Each row is a point. The last column is the point's height on a tilted bowl or saddle (a function of degree 2), plus a little noise. Count its main directions that bend up, bend down and stay straight.
(in the rows, 128 means zero)

Points, 15 rows:
[[ 63 119  74 120]
 [142  94 124 105]
 [161  98 146  83]
 [138 133 133 111]
 [ 92 161 156  78]
 [145 104 126 105]
 [111  97 151 126]
 [162 185  99 106]
 [184 159  78 126]
 [137 115 134 112]
 [123 162 138  95]
 [131 175 131  89]
 [118 144 105 114]
 [152 139  81 136]
 [105 177 143  68]]
Directions: 1 up, 1 down, 1 straight

Points, 26 rows:
[[143 138 140 163 150]
 [139 139 142 159 150]
 [172  84 124 198  97]
 [176 168 122 156 184]
 [111 148 131 114 149]
 [104 139 134 127 157]
 [194 132 162 118 181]
 [152 149 125 153 150]
 [151 181 163 138 176]
 [133 161 141 142 154]
 [122 182 153 148 149]
 [148 115 154 121 146]
 [ 79 125 137 138 182]
 [101 140 121 136 153]
 [125 149 111 135 135]
 [ 96 112 206 101 132]
 [ 87 109 161  53 131]
 [103 146 161 122 153]
 [ 86 152 134 154 150]
 [127 112  90 175  77]
 [148 169 191 124 154]
 [103 189 139 109 143]
 [124 174 159 144 151]
 [114 147 144  97 139]
 [185 128 149  83 105]
 [131 136 145 175 139]]
Directions: 1 up, 2 down, 1 straight

Points:
[[101  93 110 135 149]
 [ 76 131 138 132 121]
 [ 74  91 143  95 184]
 [ 92 137 125  69 126]
 [137  91 113  56  59]
 [115 125 116  59 111]
 [107 196 112  71 134]
 [ 91 127  95 156 106]
 [164 110 159 144 148]
 [ 86  99 149 125 176]
 [ 85 161 116 129  87]
 [168  84 144 119 110]
 [ 82 108 144 104 161]
 [169 101 156 152 145]
 [122 117 107 131 130]
 [ 94  97 169  89 177]
 [120 151 148  75 133]
 [158 147 103 121 153]
 [ 96 110 123 160 138]
 [ 86 111  85 117 124]
 [133 140 110 119 133]
 [146 131 130 131 140]
 [114  93 156 116 165]]
Directions: 1 up, 1 down, 2 straight

Points, 48 rows:
[[159  78 145 129 109 155 127]
 [149 161  93 138  39 152 195]
 [123 123 139  92 135 169 120]
 [118 135 103 107  97 133 131]
 [114 113 184 104 122 122 151]
 [166  59 153 164 132 133 138]
 [133  99 156 108 116 149 133]
 [114 101 126 140 113 137 118]
 [158 132 175 143  77 106 115]
 [115 130 159 163  93 153 120]
 [128 137  65  84 115 161 107]
 [149  57 144 118 144 164 120]
 [ 94  97 170 137 103 148 140]
 [154  73 215 142  90  88 149]
 [105 147 157 123  94 107 112]
 [ 89 120 188 147 144 116 143]
 [ 88 131 185 179 164 111 149]
 [155 131 123 165 133 165 142]
 [138  98 106 118 131  90 129]
 [150 147 103  66 122  89 143]
 [146 121 108 136 133 126 120]
 [157 101 118 128 157  80 155]
 [182 140 122 109 129 148 142]
 [132 170 119 156  65 148 153]
 [125 122 152 109 124 118 130]
 [129 142  98  43 150 154  57]
 [ 99 113  87 181 135 141 151]
 [201 136 145 125 121  98 191]
 [132 162 139 102 170  99 137]
 [ 99 104 111 133 112 126 123]
 [ 76  85 123 103 110 114 153]
 [ 81 148 125 127 134 118 137]
 [148 191 143  71 112 122 166]
 [143 128 139 123 128 170 130]
 [133 132 122 127 141  78 125]
 [118 110 126 154 153 129 132]
 [ 82 133 135 129 111  94 112]
 [ 74 113 106 130 108  58 115]
 [118 133 134 154 122 169 144]
 [186 140 152  73 118  63 226]
 [144 108 114 162 151 148 131]
 [134  73 146 153 164 101 157]
 [129  90 139 119 128 165 120]
 [ 92 169 122 164 143 183 214]
 [151  85 102 114 130 118 120]
 [169  96 109  97 172 121 118]
 [139 176 137  92 142 185 145]
 [153 162 175  89 116 147 170]]
Directions: 4 up, 1 down, 1 straight

Points (40 x 7):
[[107 103 116 118 150 110 128]
 [141 163 141  75 106 120 110]
 [132  87 174 103 186 181  97]
 [164 201 154 108 168 150  91]
 [ 89 141 128 129 144 161 118]
 [125 134 148 123 111 112 127]
 [111 117 129  97 127 129 127]
 [ 89  84 103 161 132 156 100]
 [138 119 103 114 182 184 117]
 [144 115 131 111 163 177 127]
 [126 149 187 176  81 138  66]
 [163 199 140 129 112 153  93]
 [171 125 106 187 124 150  97]
 [154 121 122 143 131 144 132]
 [106 105 150  97 100 109 109]
 [159 171  57 100 137 156  96]
 [148 113 117 144 156  98 128]
 [139  80 133 137 116  81 110]
 [141  87 160 138 103 106 111]
 [122  78 150 112 138 115 122]
 [142 131 124 126 124 131 135]
 [165 140 205 146 151 135  97]
 [ 98 112 116 139 183 135 120]
 [164 126 190 137 118  86 105]
 [102 108 119 151  77 125  90]
 [ 92 180 127 104 198  98  86]
 [ 61  65 134 157 110 119  72]
 [146 130  77  83 118 117 109]
 [145 148 173 134 105 153 109]
 [117 142 136 161 135 109 121]
 [147 152 140 145 161 173 121]
 [167 122 157 117 128  88 124]
 [143 119 128 143 147 152 134]
 [ 77 138 141 147 137 150 108]
 [136 129 172 190  96 163  76]
 [105  63 109  90 109 102  84]
 [114 127 150 150 114 150 119]
 [ 97 192  82 199 135 128  38]
 [ 89 153 174 133 130 163  98]
 [112 113 117 105 104 176 108]]
Directions: 0 up, 6 down, 0 straight

Points:
[[113 152 160 187 173 118 125 181 144]
 [144 142 146  94 104  93  92  98 108]
 [160 123 151 117 169 101 143 112 158]
 [ 92 138  83 139 120  93 163 189 144]
 [110 104 144 163 160 145  92  70  92]
 [146 156 138 120 127 116 150 140 124]
 [126 176  93 158 142 165 134 153  77]
 [164 110 134 101 190  93 118 123 179]
 [138 165 165  95  61  94 115 148  65]
 [103 136 122 106 123 172 125 147 127]
 [138 140 148  94 133 107 110 171 131]
 [116 136 137 146 145 123 133 148 124]
 [173 100 130 121 155  89 145 150 181]
 [117 136  61 139 102  86 146 143 149]
 [141 121 130 112 142 155 135 102 130]
 [124  97 131 162 144 116 101  71 109]
 [147 181 124 150 136 110 183 122  97]
 [172  97 135  99 124 112 134 133 165]
 [115  58 187 139  85 159 156 119  65]
 [132 133 113 143 134 164 130 111 104]
 [131 113 104 159 107  84 156 161 143]
 [171 153 123 145  94 137 145 131 102]
 [ 85 127 161 130 134 136 113 144 118]
 [138 151 104 156 125 125 188 163 110]
 [147 170 147 180 101 147 151 154  86]
 [120 148 129 150 125  95 161 102 111]
 [110 121 104 120 124 156 195 140 110]
 [100 119 144 146 101 142 155  99 100]
 [165 165 142 130 113 131 177 135 114]
 [166 145 130 114 145 164  82 183  91]
 [137  84 154 104 190  94  52 150 164]
 [135 135 131 138 170 103 156 149 144]
 [181 108 172 190  90 140 113 140  91]
 [139 157 173  80 146 168 150 106 153]
 [167  43 125 142  93  67 143  95 179]
 [126 198 169  93 150 196 148 110 131]
 [137 112 166 118 127  63 120 149 138]
 [207 182 109  97 154 144 173 100  88]
 [100 101  86 159 122 151 145 112 103]
 [162 100 145 173  88  87  89  97 112]
 [ 93 129 103 136 118  94 143 114 132]
 [185 132 106 146 135 114 142 147 132]
 [102 147 113  91 136  90  85 111 136]
 [141 160 105  88  78  86 125 113 115]
 [ 94 121 177 137 101 147 103 150  88]
 [110 162 135 150 114 144  98 123 106]
 [170 102 124 134 129 165 150 141 125]
 [ 62 144 140 124 139 124 188 144 123]
 [173 146 135 127 120 110 102 181 102]
 [127 105  60 150 132  95  71 120 152]
 [155 141 138 157 128 147 103  95 102]
 [153 210 147 124 121 159  64 110  63]
 [143 103 143 137  78 154 137 145 101]
 [140 177 145  98 116 179 134 104 121]
 [112  94 112 120 157  89 122 113 143]
 [109 139  97 144 120 143 104 125 119]
 [ 64 104 103 161  87  73 171 107 125]
 [100  87 187 149 147  95 206 162 122]
 [ 75 139  86 108 118 152 146 159 138]
 [148 170  94 170 176 128 207 101  44]
 [171  98 159 133 149 164  50 111 127]
 [158 149 118 116 127 125  97 121 115]
 [103 152 150 138 146 168 109 112 113]
 [116 127 125 145 143 158 105  98 107]
 [135 188 119 156 125 104 128 105  87]]
Directions: 3 up, 3 down, 2 straight

Points:
[[132 181  82 201 120  99  89 119 123]
 [154 131 170 122 123 122  82 149 119]
 [100 100 131 149 142 164 109 109 110]
 [ 99  76 162 114 134 146 165 176  88]
 [102 108 136  95  73  99 109 137 110]
 [148 130 151 139 131 106 131 106 124]
 [131 167  99 177 169 173 167 105  81]
 [ 94 137 100 175 102 147 123 108 125]
 [138 103 142 134 104 151 171 128 113]
 [141 118 115 105 122  98 175 135 116]
 [115 112 135 109 179 108  77 139 106]
 [122 164 120 109 148 146 132  94  97]
 [183 159 160 142  92 197  94 172 101]
 [145 156  78  82 146 172 108  96  75]
 [153 144  87 104 118 171 126 147 104]
 [139 109 144 120 173  79 115 135 116]
 [138  99 148  94 140 103  85  95 118]
 [167  93 188 133 108 118 109 114 115]
 [ 67  80 151 144 143 116 146  91  75]
 [136 136 129 187 101 139 105 172 117]
 [114 145  76  97 150 166 120 149  96]
 [124  88 147 123 122 165 102 162 116]
 [104 100 194 183  86  74 134 134  75]
 [184 121 138 150 157 122 158 173 113]
 [151 158 136 164 159 110 173 123 112]
 [154 154 110 152 150 140 112 105 117]
 [109 118 132 134 143 148 143 142 116]
 [169  54  96 142 122 149 114 119 114]
 [121 146 141 153 143 137 154 105 107]
 [141 156 126 153 149 155 194  64  63]
 [138  94 159 124 151 134 118 165 107]
 [ 95 123 111  76 129  95 158 186  89]
 [106 128 152 141 146 158 127 111 103]
 [148 107 153 105 167 149 104 123 111]
 [141 136 105 158 158 110 104 111 125]
 [ 93 107  81 132 132 124 130 147 125]
 [134 117 118 196 121 172 146 124 112]
 [159  89  30  97 125 177 138 113  74]
 [133  78 135 123 140 121 139 162 112]
 [102 170 114  97 110 156 127 179  85]
 [120 157 103 104 152 191 131 127  86]
 [146 127 106 167 126 147  99 123 128]
 [177 134  87 153 139 161 160 152 113]
 [ 97 107 175 137 127 106 195  90  66]
 [156 123 164 125 157 146 132 140 113]
 [114 149  91 118 176 174 154  74  61]
 [ 98 123 117 133 128 110 149 156 122]
 [132 194 199 122 134  93 151 140  84]
 [ 67 100 144 134 125 147 125 100  95]
 [152 138  88 102 131 150 139  96 101]
 [ 96 120 149 171 110 100 145 177 103]
 [125 155 173 124 111  70 128 178  93]
 [163 177 199  31 146 101  78  81  84]
 [127 110 135 106 125 136 159 105 107]
 [116 114 118 112 125 182 121 102 106]
 [154 122 165 118 194 196 131  91  71]
 [129 124 141  90 115 197 121 131 101]
 [107 111  68 124 125 108 153 175 117]
 [137 164 118 129 135 141  87  79 112]
 [ 98 113  25 157  75 112  81 166 112]
 [116 134 172  81 117 110  79 118 109]
 [110 169 175 150 145 127 115 131  98]
 [140 146 156 178 111 114 114 153 116]
 [100  90 178 116 143  73 138 150  81]
 [125 144 122 167 161 107 159 146 118]
 [156 123 133 128 160 104  89  92 125]
 [ 97  96  96 138 155 105 138  61  89]
 [ 92 102  97 115 172 131  99 128 109]
 [136 107 154 128 142 146 110 166 112]
 [140 157 144 152 133 176 130 131 108]]
Directions: 0 up, 5 down, 3 straight

Points:
[[107  85 145 136 174 102  86 108 170]
 [ 76 104 137  99 164 130 119 103 150]
 [120 168  86 171 100 137 102 107 144]
 [111 123 125 111 146 142 119 196 136]
 [148 157 142 118 126 143 140 137 122]
 [139  65 137  82 114 147  71 161 198]
 [164 146 146 170 146 167 109 140 146]
 [124 193 135 133 137 157 102 104 142]
 [145 163 198 151 132 116  51 155 184]
 [ 69 129  93  86 162 125 145 125 143]
 [110 167 173 125 202  81 121  98 161]
 [130 113  88 117  72  77 143  84 172]
 [196  82 127 147 147 114 167 102 151]
 [146 100 142 106  92 118 149 161 151]
 [144 153 165  70 140 168 136  98 136]
 [160 181  94 145 138 136 145 162 133]
 [149  98  97 153  95 147 115 138 160]
 [169 119  97  95 129  97 190 145 146]
 [114 135 167 117  97 124 105 125 149]
 [124 151 189 101 136 188 167 173 140]
 [196  96 168 125 117 146 174 166 157]
 [169  91 127 161 118  94  84 133 175]
 [139 146 118 135 164 176 122 162 140]
 [164 137 118  75 122 131 124 153 152]
 [106 157 134 139 112  91  55 152 197]
 [ 99 139 118 134 176 106 148 117 119]
 [ 94 139 126 140 107 112 136  98 131]
 [110  98 177 184 155 167  87 119 175]
 [132 145  93 167  95 193 129 150 163]
 [146 116 105 127 159 182 138 119 147]
 [158 165 133  95  59 154 143 113 158]
 [146  91 163 108 145 123 136 142 131]
 [137 107 129 114 167  67  98 120 170]
 [122 163 157 125 163 101 154 127 114]
 [197  99 152 140 156 179 184 169 167]
 [168  88 129 140 142 145 120 131 148]
 [149 116 164 135 113 107 119 126 137]
 [162 105  73  98 127 124 114 146 175]
 [139 124 156 159 109 128 127 101 127]
 [127 162 112 146 105 168 170 116 121]
 [155 130  93 108 138 140 160 137 133]
 [114 180 122 162  98 108 133 164 133]
 [159 119 144 154 134  71 125 136 143]
 [ 88 154 137 150 133  79 195 127 104]
 [167 163 136  75  74  95 106  87 171]
 [123  98  73  69 149 110 156  98 164]
 [123 152 142 125  76  88 168 151 141]
 [169 120 100 134 117 110  98  85 157]
 [ 94 146  64 106 143  86 128 118 165]
 [161 137 155 104  98 128 145 121 134]
 [176 103 110 106 146  92 129 146 157]
 [ 67  61 161 138 118 127 100 134 189]
 [130 111 100 179 128  80  92 142 166]
 [147  98  77 109 131 131 141 121 151]
 [156 112 127 142 108 138  91 146 160]
 [116 127 125 163  84 105  75 145 183]
 [131 142 127 138 113 111 112 146 138]
 [100 149  81 168 148 144 158 131 112]
 [129 113 149  90 137 160 103  82 149]
 [186 136 106 146 139 122 164  45 142]
 [153 124 179 141 105 114 179 107 121]
 [114 151 158 147 124 157 103  99 141]
 [160 109 139  91 143 167 165 105 141]]
Directions: 6 up, 0 down, 2 straight

Points:
[[164 103  79 125 122 131  56 155 170]
 [ 97 182 115 109 151 154 162 136 152]
 [ 95 115 120 102 145 142 101  72 153]
 [ 79 134 121 115 189 138 112 124 143]
 [140 124 166 132 119 124 117 115 139]
 [150 126 141 106 106 153 166  99 129]
 [173 129 110 110 161 142  75 175 176]
 [151 147 139 169 120 158 150 107 118]
 [146 174 118 179 143 167 143 132 142]
 [142 122 176 151  92 151 128 115 131]
 [165 109 159  96 139  96 172 196 167]
 [132 126 136 116  86 157 157 139 138]
 [ 90 151  82 144 108 131 125 105 142]
 [132 131  88 166  95 204 101  79 154]
 [185 147 125  82 121 135 156 109 148]
 [171 167  87 118 104 103 108 117 155]
 [107  98 149 134 152 118 109 179 156]
 [ 72 173 167 101 193 141 180 139 162]
 [124  81 146 142 117 152 109 116 139]
 [101 125 181  88 140 156 159  82 142]
 [128 121  92 192 146 136 135 145 132]
 [109 124 152 148 141 141 148 131 125]
 [ 97 136  97 118 152 180 101 204 186]
 [118 137 104 140 100  94 155  44 150]
 [145 146 136 165 175 114  98  92 149]
 [156 116 112 122 127 147 125 125 135]
 [109  78 142 125 144 114 161  79 133]
 [181 108 139  94 114 109 140 128 146]
 [ 78 115 165 144 156 193  82 192 201]
 [120  78  63 121  87 138 108 123 159]
 [141 159 126 153 128 169 114 119 140]
 [ 76 122 162  96 141 112 157  98 149]
 [138 175 178 175 137 121 146  95 137]
 [138 124 159 158 110 126  97 156 150]
 [ 79 146 113 153 158  87  90 101 153]
 [ 98 166 106 129  89 147 133 139 153]
 [148 142  98 173 186 123 100 156 155]
 [ 86  95 153  81  93 143 128 175 188]
 [119 134 119 179 189 134 113 154 148]
 [116  97 178 120  97 120 128 119 151]
 [ 90 117 128  88 180 103 136  81 155]
 [173 121  68  82 183  55 127 158 180]
 [113 143 121 134 143 167 144 128 132]
 [ 40 107 152 106 157  71 135 136 170]
 [105 137 120 149  95 135  95 161 156]
 [100 174 115 123 109 156 124 116 150]
 [121 155 194  92 140 126 137 172 174]
 [109 148 113 113 109 128 155 126 139]
 [127 155 161  82 185  92 164 115 169]
 [158 148 137  81 158 118  82 176 185]
 [110 154  90  93  97 160  84  92 185]
 [ 86  71 167 101  98  86 131 175 190]
 [122 171 205 116 115 139 132 152 166]
 [154  95  81 137 126 171 131 158 146]
 [103 181 105 106 115 100 160 140 156]
 [134  92 124 112 160 120 147 118 138]
 [110 115 149 118 102 162 161 125 133]
 [129  85 162 114 115 147 119 147 154]
 [116 124 138 112 102 172 112  72 151]
 [126 113 156  97 139 123 106 161 164]
 [139 183 114 153 153 153 102 121 155]
 [116 146 117 106 139 151 154 107 134]
 [155  89 102 110 143 171 112 128 153]
 [192 135 106  97 108 121 186 203 161]
 [101 116  80 119  94 111 125 133 148]
 [154 100 125  96 131  90  88 133 166]
 [110 147 134 179 181  94 145 144 147]
 [125  89 137 150 163 109 174 102 128]
 [140 138  99 125 153 108 105 130 143]
 [132 123 121 149 167 139  93 108 140]]
Directions: 6 up, 0 down, 2 straight

Points, 66 rows:
[[ 88 170 120  95 122 211 149 136 144]
 [122  71  81 101 133 143 183  73 141]
 [112 128 129 124 100  84 159 109 141]
 [149 109 101 117 179 191  83 130 162]
 [101 141 111 119 160 145 149 121 132]
 [113  83  81 124 126 109 171 128 154]
 [ 81  89 170 136 101 140 123  95 145]
 [186  85 157  88 101  93 145 180 151]
 [151 165  92 142  89  89 109 115 179]
 [156 140 113 122  96 128 159 102 135]
 [157 123 133 110 115 139 114 158 151]
 [163 151 147 143 154 154  89 106 160]
 [154 104  94 124 121 124 124 126 147]
 [107 176 175 120  88 120  68 107 167]
 [ 85 161 137 130 142 167 134 152 143]
 [ 98 148 126 116 130 103 152 111 132]
 [132 114 124 162 148 121  93 120 148]
 [ 99 114 147 190 114 152 118 156 181]
 [111 156  76 170 149 113  84 137 173]
 [ 72 146 121 154 163  91 123 156 156]
 [119 117  95 187 174  65 121 113 172]
 [147  71 131 164 129 125 134  85 140]
 [134  94 161 150 201 133  75 128 153]
 [147 106  95 120 172 178  89 151 160]
 [168 142 104 117 105 140 104 118 157]
 [110 137 120 135 150 118 162 137 142]
 [117  95 120 160  88 142 136 115 151]
 [106 114  81  89 106 105  90 132 166]
 [139 133 112 139 123 100 130 152 158]
 [143 129 115 132 129 163 126 178 161]
 [ 73 120 127 100 146 128 124  92 118]
 [127  97  71 106  50 136 145  72 149]
 [127 153  98 108 155 118 163  90 147]
 [131 140  90 176 153 111 181 124 170]
 [171 165 106 179 127 106 137 145 185]
 [ 99 128  84  91 123 132  96 150 155]
 [141 156 134 184 131 140 169 135 169]
 [ 92 161 151 117 119 116 119 101 129]
 [125 104 144 124  44 157 144 126 154]
 [190 150 184 141 111 137 117 120 168]
 [129 142 154 114 194 124 195 103 155]
 [102 125 136  75 147 136 115 109 123]
 [161  76  97 195  85 135 102 112 180]
 [113 131  98 148 164  80 117 104 154]
 [120  90 134 119 104 170 140 196 167]
 [158 104  68 195  99 133 184 108 172]
 [160 119 167 111 116 156 146  96 128]
 [158 116 153 126 178  83 146 128 148]
 [161 138 151 142 119 164 122 126 151]
 [ 98 149 135 119 148 190 128 130 138]
 [ 93 135 149 144 148 162 120 175 155]
 [109 123  83 155 143 143 115 114 141]
 [154 163  88 149 133 141 186 146 177]
 [151 119 130 203 129 125 109 119 164]
 [136 151 130 141 124 178 165 127 147]
 [138 116 102 124 155 128 116 145 146]
 [117 108 120 100 172 169 156 134 132]
 [161 153 149 196 143 146 184 104 172]
 [134 100 155 132  95 145 142 132 143]
 [ 99 118 116 147 149 121 172  88 135]
 [148  91 102 169 134  89  88 131 171]
 [163  80 123 148  88 152 184 108 143]
 [155 103  87 185  93 180 103 120 170]
 [182 148 130 128 146 134 104 110 159]
 [124  51 171  65 105  80 187 101 139]
 [ 96 121  91 134  89  66 170 106 171]]
Directions: 5 up, 0 down, 3 straight
